Rows are points. Each table stands for the endless flat space through its points: a line for two points, a plane for three, and so on. The two share one point or none. Which?

First:
[[  6  15  26   6]
 [ 24 -27   3  18]
 [-24 -15  71  46]]
Second:
[[ 25 -25  15  19]
 [ -7 -25  35  43]]
They share: no point

First:
[[47 22  8 -2 11 61]
 [41 16 24 -4 -3 53]
 [41  8 -8 -4 27 47]]
Second (3 x 6):
[[ 23  -2  29  19  17  31]
 [ 10 -34  -2 -17   7  45]
 [  2 -26  26  19  11  49]]
They share: [29 -8  8 -8 14 28]

First (2 x 9):
[[-10 -15 -35  24 -23  19  -3  21 -21]
 [-31   0 -17   3 -32  31  21   0  -9]]
Second:
[[-35  23 -39   5  -8  18 -11  -5   1]
 [-30  11 -31   5 -18  20   1   3  -3]
 [-46 -13 -31 -23 -46  52  13  39 -19]]
They share: no point

First:
[[-20 -44  12 -30 -23  15  39   8 -45  14 -16  -3]
 [-17 -22  29 -17  11  30  34  15 -11  10 -27  15]
 [-13 -10  35 -11  25  38  28  19   5   4 -29  25]]
Second:
[[-11 -22   1 -56 -16  67   9  -8 -37 -23  11  15]
 [-13 -15  -2 -46 -20  61   8  24 -24   8  13  14]
 [  3  -6 -22 -46 -19  42  -4  10  12  -9 -16   7]
 [-11 -31  22 -32 -12  45  22   0 -52 -24   9  20]]
They share: [ -4 -22  11 -23 -14  29  16  16 -25 -11  -5  16]

First, 3 rows:
[[-29 -65  39  -2 -29  66 -23 -50  17  36  19 -20  40  38   4 -48  44  19]
 [  0 -12 -11  36 -10  24   7 -11  -6 -25   2 -13 -13   8 -12 -37  25  33]
 [ 13 -11  36  -5 -47  12  -8  19  11 -33  16 -11  19 -10 -26 -15  29  37]]
Second:
[[-30 -21  -4   9 -54  14  -1 -20 -14 -30  33 -24  13   5 -26 -21  19   8]
 [-26 -30  -3  -6 -49  19 -19 -25  -4 -25  24 -38  15  -2 -38 -27  20  25]
 [-18 -26  14   2 -39  30   6 -30  -2 -11  35   2  -6   5   6  -2  -5  -4]
 [-20 -13  12  25 -46  18  19 -12 -16 -26  37   8   7  19   8 -13  17  -8]]
They share: no point

First (2 x 24):
[[-28  31  -5  13  13  10  30 -21  34 -18  22 -13 -38 -18  22  20   6  28
  -30   5  12 -15  19 -32]
 [-12  31  -9  -7  25  30   6 -17  22   6  38 -37 -22   6  -6  32 -14  20
  -30 -27  12 -15  43 -32]]
Second, 5 rows:
[[-24  33  11 -36  32  42  15  12  15  15  56 -17 -39 -15   7  18  13  27
  -10  33  -7 -71  80 -16]
 [-34  10 -12 -16   8 -13  15   1  50   8  31 -47 -37  26  10  11   4  49
  -51  -6  33 -22  45  -5]
 [ -9  36 -22  30   8  39  12 -42  42 -15  23  -2 -18 -24  22  33 -11  15
  -34 -63  20  10  14 -37]
 [-22  19 -27 -23   0  19  16  14  64  24  51 -24 -51  -4  35  19   9  42
  -31 -17  24 -32  60 -12]
 [-12  33 -22   6  17  27  18 -30  54  -9  44  16 -21 -12   7  21 -17  15
  -25 -39  20 -14  41 -13]]
They share: no point

First (2 x 24):
[[ 49 -53  53  19 -30  11 -22  20 -10  40 -21 -10 -53  34  -5 -17 -42  20
  -36 -22 -38  41  12 -37]
 [ 13 -25  21  35 -10   3 -26 -16  22  20 -13  10 -21  14  -9  -1 -10  24
  -32   6  -6   5  -8 -17]]
Second (3 x 24):
[[ -6  -4  31  52 -19   2 -36 -13  11   9 -43  19 -33  36  14  26 -16  12
  -40 -19 -44  14  -8 -42]
 [ 18 -24   7  32  -3  28  14 -21 -15  13 -15  15 -51  40 -16  -4 -34   6
  -44  17 -26  34 -14  -6]
 [ 22 -30  35  26 -19 -21 -47  -9  26  27 -21  -7 -14  14  -5  -1 -13  29
  -34 -17 -15   0   9 -40]]
They share: no point
